Each wall is flat, endless, passes through zero and stands at right angles to its row. A trip goes straight from one point to another. List the walls that it crosses, first one first.

Walls:
(1): [ 2.0 -0.8]
(2): [-0.8  3.3]
(3): [2.1 0.3]
(4): [-8.0 -1.9]
(5): [-0.5 -1.1]
(6): [1.6 0.1]
Trips:
[-4.0  4.7] to [ 3.9 -0.6] => 4, 3, 6, 1, 2
[-2.5 -2.3] to [-11.4   0.7] => 2
[4.7 3.3] to [ 2.1 -2.4] => 2, 5
[ 0.0 -3.4] to [-1.0 -5.2] => none

Walls:
(1): [ 2.9 -2.4 -4.1 -0.6 -0.2 -1.3 -4.2 -3.4  0.7  4.0  2.3]
(2): [  1.4  -1.6 -10.1  -4.5   2.6  -1.6  -5.6   1.3  -1.1  -6.0   2.5]
(3): [ 4.1  1.0  0.9  3.3 -1.3  3.4  5.1  1.1  0.4 -0.3 -6.3]
(4): [-1.8  1.8  0.6  3.0  1.1  0.6  5.1 -1.2  5.9 -1.9 -1.5]
(5): [-2.1 -0.8  1.3 -3.3  6.7 -1.5  2.3  2.2 -2.2  6.8 -3.1]
(6): [ 3.4  5.4 -3.7  3.9 -4.8 -2.0 -6.6  2.1  0.0  4.7  0.8]
Trips:
[ 1.1 -6.4 -0.1  9.5 -0.2 -2.5 -2.4 -1.3  0.3 -5.1  2.3] to [ 2.9  5.4 -0.7 -5.6  4.4  0.0 -8.7  0.0  2.3 -0.2 -0.7] => 4, 5
[-2.0  5.8  2.2 -5.4  3.1 -0.6 -0.3 -2.9 -7.9  3.2  0.6] to [-4.3  5.3 -0.7  2.7  2.3 -2.4 -0.8  2.9  1.7 -1.8 -4.6] => 6, 4, 3
[-4.1 -2.2  5.5  0.5 -7.8 -2.4  4.2 -1.3  4.3 -2.6 -4.7] to [-1.1 -4.2  4.2  4.8 -5.6 -4.1 -2.5  1.9  4.8  0.6 -6.3] => 6

Walls:
(1): [-4.0 -5.8 10.9  5.5 -0.3 -1.0  2.4 -1.6 -1.0 -3.6  0.9  2.6  5.1 -0.2
 -3.4 -0.8 -7.0 -0.1 -0.9  3.4  3.2  0.9  3.5 -7.3  8.1 -1.9  7.4 -1.7
  4.3 -2.1 -1.6 -3.3]
(2): [ 3.1  2.9 -0.8 -6.0 -0.5  1.5 -4.9  4.4  0.2  4.5  5.6 -1.0 -0.7  1.8
  2.8 -3.4  1.5  2.7 -3.0 -4.3  4.3 -1.3  1.1 -3.3 -2.7 -4.1  3.8  7.0
  4.8  5.4  1.0  5.0]
(3): [ 3.4  3.2 -3.4  0.7 -6.9 -1.7 -3.4  1.6  2.8  0.2  4.9 -2.0 -0.6 -1.1
  1.2  7.3 -6.5 -0.5  4.0 -2.0 -3.0 -1.5 -2.9  2.8  3.6  1.1 -4.3  1.0
  0.2  1.1 -2.7  3.0]
(4): [ 3.3  0.2  3.9 -3.3  2.6  1.1 -0.6 -6.6 -4.1  0.4 -4.5  0.8 -2.6  0.7
 -0.2  0.4 -0.7 -1.9  4.8 -2.6 -7.3  3.6 -0.7  5.2 -6.5 -1.3  2.6 -0.7
  1.0  5.6 -1.2 -8.5]
(5): [-0.8 -2.1 -5.5  4.6 -2.6  1.8 -2.2  0.3 -1.6 -1.3  1.1  1.2 -3.0  1.1
  2.8  2.4 -4.3 -0.6 -1.4 -1.6  3.0 -2.2  7.3 -3.2 -4.6  0.3 -3.0 -0.9
  0.1 -3.7 -3.2 -4.4]
(6): [-0.8  1.6  0.2  0.9 -1.5  3.5  0.5 -4.3 -4.3  1.4  0.2 -1.7  2.9  2.6
  1.4 -1.6  1.1 -4.3 -1.7  1.7 -2.1 -3.4 -4.0 -1.1 -6.9  1.6  0.4  3.2
 -2.4  2.3  4.4 -1.5]
(7): [ 4.5 -0.8 -2.1 -2.4 -4.5  0.6  0.2  3.8  2.3 -2.9  1.2 -4.7  2.5  2.5
 -1.1  5.9  1.1 -1.3 -0.4 -1.3 -2.7  1.6  1.0 -6.9  6.2  2.6 -2.8 -2.8
  7.0 -0.1  1.2  0.4]
(8): [-2.0 -3.5  0.0 -4.0 -6.8  2.3  3.9 -2.7 -3.3 -0.8  3.2 -0.8 -2.9  5.6
  2.4 -1.3 -0.7  3.7 -4.4  0.4  1.7 -0.8 -1.5  0.2  4.1  2.3 -0.8  1.8
  2.9 -0.6 -7.4  2.6]
(9): [-5.9 -6.4 -2.2  2.7 -3.7  0.3 -6.7  1.5 -4.1  0.7 -0.3 -0.6  4.3 -6.4
  2.6  0.4  1.9  8.8  3.1  1.1 -1.1  3.2 -7.5 -1.2  5.9  1.1  2.5 -2.9
  5.1  4.3  4.5 -5.2]
Trips:
[ 5.1  3.4 -3.2  3.2 -2.3 -0.3  3.0 -8.5  2.0 -2.0  1.1 10.9 -6.4 -4.9
  1.8 -4.8  0.8 -2.9  1.1  1.4 -4.0  1.3 -0.4  0.6  0.7  1.0  3.5 -2.7
  0.3  2.9 -1.8 -5.4] to [ 1.3 -1.0 -2.2  3.7  1.7 -5.6  3.4  3.5  4.4 -0.1 -1.0 -0.1 -5.3  1.5
  3.4 -1.9 -1.6 -1.0 -0.2  0.9  2.8  6.6 -4.5  2.5 -4.1 -3.9 -7.9  0.2
 -1.8 -1.6  4.7  7.8] => 6, 3, 5, 4
[ -2.6 -13.3  -4.2   1.5   2.7   9.3   2.9   5.5   0.3   0.6  -1.2  -6.4
  -0.8  -5.0   0.0  -3.5  -0.8  -5.8   0.0  -6.6   2.0   3.5  -0.9  -1.7
   2.5  -4.5  -1.1  -2.3   1.7   2.6   5.3  -6.6] to [ 2.1 -3.6  0.7 -0.1  0.3  5.0  1.1  3.5  3.7  3.6 -4.5 -2.3  3.2 -5.8
  0.5 -4.5 -4.9  1.9  5.2 -1.3 -1.7  3.0  4.5  0.5 -2.1 -6.7  3.2  0.2
 -1.2 -3.3  0.8  5.8] => 2, 7, 4, 5, 9
